Every row gives one point. Two turns around zero, p and q, are shown by what they do to some points. Where does a point land after both, in the order given? Backwards means that the second turn is done in reverse. Each puzzle has new turns, and all numbers are rounded.
(in the rows, 128 means zero)

Turn p:
[147 117] => [149 133]
[132  97] => [152 108]
[144 130] => [138 140]
[ 89 168] => [ 72 130]
Turn q:
[130 167] => [142 164]
[110 153] => [119 157]
[114 138] => [118 142]
[149  89] => [136  84]
[137  93] => [125  92]
Where do these land?
q, then p: [106 104] => [118  97]
p, then q: [131 108] => [139 111]
p, then q backwards: [147 171] => [ 99 165]

Turn p:
[119 128 136] => [123 123 138]
[113 132  88] => [133  98  97]
[108 117 143] => [128 115 152]
[103 148 135] => [101 111 135]
[198 115 138] => [155 194 117]
Turn q:
[129 109 113] => [125 129 104]
[124 104 120] => [116 127 106]
[141 136 136] => [136 116 138]
[179 111 116] => [156  89 101]
[128 166 122] => [153 144 152]
[ 67 142 160] => [ 82 163 167]
Where do these land?
q, then p: [125 139  83] => [115 148  88]
p, then q: [115 153 166] => [ 94 145 156]
p, then q: [149 117 160] => [137 122 166]
p, then q: [123 103 102] => [141 104 104]

Turn p:
[107 131 139 137 108  98] => [122 150 131 158 105 129]
[ 98 126  79 122 104 106] => [ 96 162  87 131 115 108]
[139 131 155 144 141 173] => [133 100 151 114 147 166]
[142 165 129 101 139 137] => [150 143 143  89 128 124]
[172 108 140 158 127 145] => [151  77 117 135 129 149]
[149 111 145  85 135 164] => [120  90 159  91 133 110]
[ 90 123 108 149 142  74] => [125 172 106 178 140 110]
Turn q:
[140 118 123 153 106  94] => [123 104  87 145 128 125]
[156 139  92 143 146 103] => [105 152  83 122 119 139]
[113  91 148 142 113 137] => [150  90 139 137 134 145]
[ 84 102 144 106 120 129] => [134  87 164 113 114 123]
[147 156 155  79 158 157] => [153 177 160  96 141 101]
[111 106 129 104 113 163] => [153 121 167 134 105 136]
[160 180 105 166 168 114] => [ 83 180  88 126 161 138]
[113 133 128 130  99 128] => [122 113 137 151 121 116]
Where do these land?
p, then q: [ 83  88 156 124 134 105] => [ 98  87 127 131 176 138]
q, then p: [162 119 118 147 117 135] => [139 124  96 113 136 149]
q, then p: [159 151 137 105 142 150] => [169 152 137 110 118 130]
p, then q: [143  98 117 165 154 130] => [127 135 109 114 126 180]
q, then p: [141 156 103  91 116 116] => [133 165 117 135  87 127]
q, then p: [133 171 124 134 128 121] => [133 169 127 141 138 132]
q, then p: [140 136 103 134 143 167] => [135 139 141 102 126 168]
q, then p: [ 63 104 166 125  90 101] => [103  81 142 192 129  93]

Turn p:
[141 107  95 108 111 154 137 112] => [119 106  91 139 147  99 135 133]
[158 120 110 129 125  72  96  76] => [105  67 158 151 148 143  92 105]
[144 127 154 153 129 119 168 124] => [125 136 158 138 129 130 172 113]
[120 172 100  93 122 116 153 138] => [145 140 115 112 120  91 109  80]
[119 117 127 134 144  98 123 164] => [159 146 150 122 149 142 113 133]
[127 134 131 159 142 145 121 132] => [116 152 125 145 121 149 132 136]
[121 123 134 140 144 133 170 101] => [ 94 143 145 127 140 109 156 119]
[109 121 161 155  86 138  69 147] => [152 115 134 144  78 155 114 186]
[ 83 112 148 127 176 128 100 127] => [103 155 144  90 137 152 101 164]
[158 147 120  81 101 177 143 160] => [163 120  60 111 112 111 157 110]
Turn q:
[153 161 150 194 152 148 114 112] => [136 176 157  84 157 138  96  98]
[ 85 105 140 175 131 118 178 143] => [103 169 172 155  82 143 121 143]
[142 105 152 191 128 149 112 126] => [108 160 144 123 147 171  87 107]
[146 160 151  99 108  99 103 115] => [163 101 110 130 134  92 109 101]
[118  99 155 135 152 145 118 122] => [114 121 152 131 148 145 102 151]
[113 118 130 117 104 140 132 108] => [103 109 135 144 130 120 135 115]
[149  99  95 106 128  89 161 129] => [162 122 119 166 112 150 172 137]
[139 187  71  94 128 132 143 133] => [146 129  99  89 117  91 192 123]
[108 141  90  95 130 105 116 126] => [135 127  98 142 132  92 158 148]
[136 103 154  87 130 138 119 134] => [131  77 125 132 133 139 113 145]
[118 131 118 114 117 145 113 160] => [107 119  97 113 115 126 125 141]
Where do these land?
q, then p: [174 130 145 128 110 136 136  98] => [ 82 101 122 120 141 138 152 134]
p, then q: [177 127 108 131 126 140 145  68] => [ 95 160 169 175 139 131 146 148]
p, then q backwards: [153 108 129 150 178 143 123 146] => [152  92  94 156 144 141 113 121]
q, then p: [148 123 112 122 127 151 138 152] => [131 129  99 119 133 100 139 134]
q, then p: [130 164 130 145 144 146 149 149] => [145 105 119  96 105 111 129 110]
q, then p: [ 66 125 123 138 121 103 138 155] => [168 144 155 157  91 116 104 131]
p, then q backwards: [146 122 120 143 113  72 101 134] => [149 100 178 122 133 110 136 103]
p, then q: [ 94 138 119 147 116 161  84 137] => [105 148  72 111 112 123 119 114]
p, then q: [ 67 128 152  44 131  97 128 126] => [170  50  85 158 134 102 114 155]
q, then p: [127 115 143 131 113 129 139 115] => [113 124 138 133 119 133 136 147]

Turn p:
[116  31 159 125 121 115 109 146 128] => [131 163 195  77 159 141 141  84 125]
[111 118 121 121 132 143 111 134 137] => [136 129 142 117 106 138 119 119 135]
[142 139 115 122 124 136 121 137 135] => [137 120 121 126 125 127 106 138 125]
[120 134 130 155 118 140 128 130 136] => [129 101 138 141 128 140 133 125 128]
[148 153 170 126 134 135 147 144 133] => [143 123 121 162 146  90 123 111 127]
[156 113 116 126 133 134 124 114 126] => [123 132 109 111 141 141 113 119 118]
[124 137 116 124 112 119 140 140 116] => [131 131 131 134 136 128 129 156 139]
[118 148 118 126 124 105 111  82 140] => [120 125 105 120  98 133 156 143  94]
[119 146 118 131 119 135 123 141 126] => [133 119 135 141 117 132 119 145 134]
[131 148 130 118 138 131 171 127 131] => [135 124  99 140 137 107 139 131 155]
[137 139 115 139 153 118 123 135 131] => [102 116 121 125 121 115 114 131 129]
[111 130 129 122 127 125 129 105  96] => [117 155 120 142 121 146 147 134 129]
Turn q:
[119 110 160 120  99 101 151 157 132] => [130 106 129 167 100  94 136 108 140]
[108 134 146 133 143 118 121 103 108] => [118 133 123 126 151 110 105 144 148]
[110 126 105 130 135 137 124 125 144] => [132 125 128 134 128 155 127 149 123]
[123 134 128 141 110 128 129 114 103] => [143 143 131 117 122 117 109 129 146]
[141 114 149 146 105 106 171 144 139] => [118 115 137 150  97 121 139  89 158]
[115 147 153 145 118 125 124 144 107] => [145 126 142 125 135  96 137 133 152]
[130 136 106 128 155 138 118 130 134] => [124 138 129 122 148 151 140 140 115]
[137 145 124 119 145 154 110 106 144] => [113 121 130  94 141 143 125 145 108]
[132 138 137 113 100  97 164 143 120] => [116 143 139 151  89  98 137 115 138]
[135 114 116 117 151 158 121 127 120] => [133 131 137 123 153 146 117 122  99]
[134 118 108 119 131 151 101 118 144] => [137 119 114 110 133 153 122 137  99]
[152 119 103 125 145 125 101 125 141] => [126 136  98 115 140 152 142 124 106]
Where do these land?
q, then p: [ 92 143 109 152 149 114 129 165 156] => [134  86 134 135 159 115 122 106 169]
p, then q backwards: [134 125 112 115 135 110 118 101 128] => [147 141 112 113 125 120 111 113 137]
p, then q: [113 128 113 138 115 146 108 119 117] => [152 111 148 112 126 129 119 122 121]
p, then q: [109 143 162 112 110 142 131 125 148] => [116 139 123 109 111 127 130  88 148]
p, then q: [131  92 148 121 131 144 145 119 111] => [ 92 131 142 103 137 143 120 142 128]
p, then q backwards: [147 131 115  99 125 150 104 128 118] => [123 110 100 121 112 134 123 101 109]
p, then q: [142 125 131 151 133 111 129 146 150] => [121 123 107 156 145 117 115 123 127]
p, then q: [146 119 133 109  94 125 147 112 107] => [116 153 155 116 149 141 153 122 119]
p, then q: [142 134 139 135 146  92 123 142 120] => [126 137 119 154 141 107 132 149 148]
p, then q backwards: [123 139 118 147 142 145 144 124 123] => [122 112 137 142 132 111 137 122 148]
